Each row is a point. The points of each table are mixes of a few directions, plus a little noise. How many directions does each table use, and how many do they share? Where both have some left over, give the other angles between the two spaces (their principal angles), to ten degrees, smallest first.

First:
[[ 36   5]
 [  1  -1]
 [ 75  11]
 [-50  -7]
 [-15  -3]
 [-48  -7]]
Second, 4 rows:
[[-13 -70]
 [  3  20]
 [ -1  -2]
 [ 10  51]]
Directions: first 1, second 1, shared 0; angles 70

First (8 x 6):
[[   2   45   -4   18  -28   -3]
 [  -6   11    0   -2   -3   -5]
 [  31  -10   -5   24  -10   19]
 [ -32   59    2   -7  -20  -23]
 [  46  -89   -2    9   30   34]
 [  -5   44   -2   12  -24   -7]
 [ -25   48    1   -5  -16  -18]
 [  -9 -109   10  -49   70    3]]
Second:
[[  0   4   3  -2   0  -1]
 [  0  75  67 -33  12 -21]
 [  0  22  20 -10   4  -6]
 [  0 -46 -41  21  -8  13]
 [  0 -19 -17   9  -3   5]
 [  0  56  50 -25   9 -16]
 [ -1 -92 -82  41 -15  25]]
Directions: first 2, second 1, shared 0; angles 50

First:
[[   4    8  -36    4   -3  -21   20  -17  -26]
 [  56   14    9    9  -22    9  -10   -6   -9]
 [  12  -16    8   26   -6   25  -29    0  -37]
 [   6   19  -17   -7    2  -29   20  -10   14]
 [ -32  -41   46  -26   -4   75  -24   35    0]
 [ -37   10  -30   10   27  -54   18  -14   14]
 [ -63   16    0   72   69 -105  -30  -16   62]
 [  15  -12   49  -59  -27   73    3   35   28]
 [  -2   15  -41  -39   -9  -17   52  -10   -4]
 [  40  -11   12    9  -26   44  -20    2  -41]]
Second, 9 rows:
[[  7 -14 -17 -40   9 -16 -37  14   5]
 [-47  34 -15 -18 -11  10 -45 -55  -7]
 [-24   3 -11  19 -62  -9 -24  -3  -8]
 [ 31 -46 -13  -9 -12 -31   5  25  14]
 [  1  37 -39  24  11  71   7  -5  16]
 [ 11 -13 -62  36 -46  29  12 -14  30]
 [ 29 -37   9 -49  51 -37   3   0  10]
 [ 28   4  46 -13  69   2  31  40 -10]
 [-34  33 100  49  -7 -20  48  -4 -50]]
Directions: first 4, second 5, shared 0; angles 60, 70, 70, 80

First (9 x 14):
[[ -2  31 -28   6  11  -2 -39 105  19 -14 -11 -23  15 -29]
 [ 36 -16 -37 -21   4  -2   8  46   0  -9  -5  -6  28   9]
 [-23  32  14   7 -13 -26 -11 -47  39  -8   8  -5 -32 -11]
 [  6  -9   9  18  21 -61  32 -51  -5  -6  -2   8 -54  22]
 [-13  47 -23  -1  -6   2 -49  77  44 -16  -3 -26  13 -35]
 [  5 -42  27  -4  -4  16  39 -79 -40  19   6  24  -2  29]
 [ 36 -38 -13 -35 -17  14  36 -49  -7   4   7  13  27  28]
 [-18 -43  50   4  -9  57  26 -78 -62  35   6  30  11  21]
 [-28  37   1  25  12   1 -43  75   8  -4  -9 -16  -7 -32]]
Second (8 x 14):
[[-16   2  19  13   3  -3   2 -25  -7   6   1   5 -17   1]
 [-33  38  27   0 -32 -17 -12 -94  55  -6  17  -2 -34 -11]
 [-33   0  38  31  13   5  -1 -21 -31  15  -3  10 -25  -2]
 [ 69 -24 -70 -46  -2  -4  15  71  14 -20  -4 -12  52  14]
 [  1  -3   6   1  -1 -15  13 -37   4  -1   3   4 -16   8]
 [ 42  16 -72 -49 -22  33 -35 121  44 -23  -2 -29  77 -23]
 [-32   6  37  25   5  -4   0 -46 -12  11   2   9 -32  -1]
 [  1 -35  15  26  36   6  19  32 -68  16 -14  14  -5  14]]
Directions: first 4, second 3, shared 3

First (10 x 20):
[[-45  11 -28  25 -77  21  23  17 -55  46 -25  29   9 -30 -59 -17 -24  15
   20   9]
 [ 32 -48  26 -29  49 -39 -40  45  50 -73  91  -9   4 -33  66   5  -9  17
   49  16]
 [-19  19 -14  14 -30  17  18 -13 -27  34 -37   8   0   7 -33  -4  -1  -4
  -14  -4]
 [ 47   0  28 -23  83 -14 -17 -34  53 -37   5 -34 -12  48  55  20  33 -23
  -40 -16]
 [-11 -16  -4   1 -22  -6  -6  31  -8  -7  28  12   7 -33  -3  -8 -18  17
   35  13]
 [ 19   3  11  -9  34  -4  -5 -18  21 -12  -4 -15  -6  24  20   9  16 -12
  -22  -8]
 [-40  22 -27  26 -66  26  27  -3 -52  53 -45  22   4  -9 -59 -13 -13   4
   -2   1]
 [-16 -37  -4  -2 -34 -18 -16  64  -8 -24  66  22  13 -67   3 -14 -35  33
   73  26]
 [  0  38  -6  10   6  23  23 -54 -11  38 -70 -10  -9  52 -23   7  25 -26
  -60 -21]
 [ 33   7  18 -14  58  -6  -8 -34  35 -19  -9 -25 -10  43  34  15  28 -21
  -39 -15]]
Second (11 x 20):
[[  -3    6  -14    1    4   13   -9   44  -32    5  -38   27   -9  -47
   -45  -11   11   26   48    3]
 [  -8    4    5   -7    2   29  -29   16   39    9  -25   59   18   11
     6  -20  -14   10   18  -30]
 [ -26  -60  -14    1    2   -6  -12    5   13   -2  -30    6  -23    8
    -1  -53    8   24  -31  -14]
 [ -27  -37   17   31   -5   22  -39   13   17    4   -9   16  -14  -25
    44  -12   12  -27  -24  -41]
 [  34   68  -12  -55  -18   25   -8    6   26  -27   -8   61   51   49
   -44  -17  -23   22   27   34]
 [ -23  -23    1   -8   13  -45   17  -42   22   -1   25   -5    2   38
    66   34  -31  -11  -66  -20]
 [  12   11    1   43  -12  -41   38    2 -121  -22   52 -110  -44  -94
     0   77   47  -54  -17   54]
 [ -28  -70   -1   14   19  -24   11  -27   29   23   -6  -29  -27   26
    27  -29   -3   15  -37  -30]
 [  -1   24  -21  -28    1  -37   21    3  -37  -21    4   13    7   -8
    -7   36  -16   12  -14   27]
 [  31   36   23   -4  -18   35  -11  -25   45   -6   32   -5   33   47
    10   -6   -3  -28    5    7]
 [  39   39   12   14   12   32   20    5    0   39    4  -33    7   -5
   -57    0   11   12   93   12]]
Directions: first 2, second 6, shared 0; angles 50, 80

First:
[[ -55   11  -47  -33   23   37   35  -20   14   -7   69   -9    9   -8
    13   10   34   -5    1  -28   39  -12  -37   70   -3   28   -7  -34
     8    2   27  -32]
 [ -18   23   57    9    2   10   38  -23   61  -35  -39  -13   15   28
   -38    1   10   17  -11   32  -33  -30   24  -48   33  121  -32  -34
    19   17    0  -12]
 [   0   12   14    1  -10    5   10   -7   17   -5  -31    3    0   16
   -17   -5   -9    8   -8    2   -6   -4   22  -25    6   29    2  -18
     3    1   -5    5]
 [ -45    5  -51  -40   -8   31   28  -22   19    0   18   15    9   11
    -8   -4    3    9   -9  -42   43    2    6   29   -8    2   27  -55
     9    8   27  -11]
 [  13   43  -13    5   15   18    7    9  -20   15    3   -9  -21  -11
     9    4    3  -17   -4   -5   11    4  -17   28  -14   16  -17    2
   -24  -36  -28    5]
 [  42  -55   20   29    7  -51  -59   31  -46   10   27   -7   -1  -30
    34    5   -2  -12   24   28  -29   11  -25   -6   -3  -94   -3   83
    -4    7   -4    8]
 [  57  -26   -5   19  -21  -35  -55   31  -52   30  -28   18  -18  -12
    15  -10  -35   -7    8   -3   -6   31   14  -24  -20 -106   29   48
   -19  -13  -21   34]
 [   8  -14   24    8   -8  -14   -7    0    9   -8  -16    1    6    7
    -8   -2   -6    7    2   13  -19   -4   12  -27    8    3   -1    7
     8   12    3    3]]
Second:
[[ -6 -38 -11 -19 -13 -22  -5  31  19 -24  19 -19  14  24  16   6  43  39
   15 -44   6  -9 -18  43  -6  53 -22 -14  13 -25  48 -47]
 [  8  15 -13  -4 -23  15   6 -22 -13  25 -37  46   3   5 -14 -22 -51  -6
  -12  12   7  21  36 -35   1 -80  49   2   3  26  -8  27]
 [ 15 -35 -15 -19 -39 -24  -2  32   4 -10 -15  19  16  43   6 -11   9  53
   10 -44  17  16   7  28 -13   1   2   2  19 -23  53 -42]
 [ -8  52  36  39  62  26   1 -34 -13  11  26 -34 -27 -62  -5  21  -5 -73
  -10  71 -29 -21 -22 -31  16  13 -25  18 -29  20 -79  51]
 [ 35  29  14  22 -12   6   4 -11 -33  28 -40  43  -6   1 -12 -17 -54 -10
   -9  40  -3  29  25 -36  -3 -77  22  46  -3  11 -29  27]
 [ -9  23  -3   4   7  19   3 -28  -4  15 -12  11 -10 -16 -16  -3 -28 -27
  -14  17   4   3  20 -33   3 -30  25 -13  -9  22 -31  39]
 [ 21 -33   7  -2 -13 -30  -5  43   1 -18  15 -10  20  25  27   0  37  42
   24 -18 -12  -3 -31  49  -2  34 -36  32  15 -32  48 -61]
 [-40   1  -1  -7  30   2  -5  -6  27 -25  28 -54 -32 -11 -21  33  37 -16
  -12 -36  29 -16  -3   2 -16  99 -30 -68 -17 -15 -26  26]
 [-15  12  -1   3  21  23   4 -24   3  11  19  -4  14 -36  16  -5  -3 -34
    4  38 -34 -24 -16  -7  28 -30  15   7  -4  33  -9   7]
 [  0 -26 -13 -17 -21 -15  -2  19  10 -11  -3   3   8  26   2  -3  15  33
    5 -37  14   5   3  21 -10  17  -1 -13  11 -16  34 -26]]
Directions: first 4, second 4, shared 1; angles 30, 50, 90
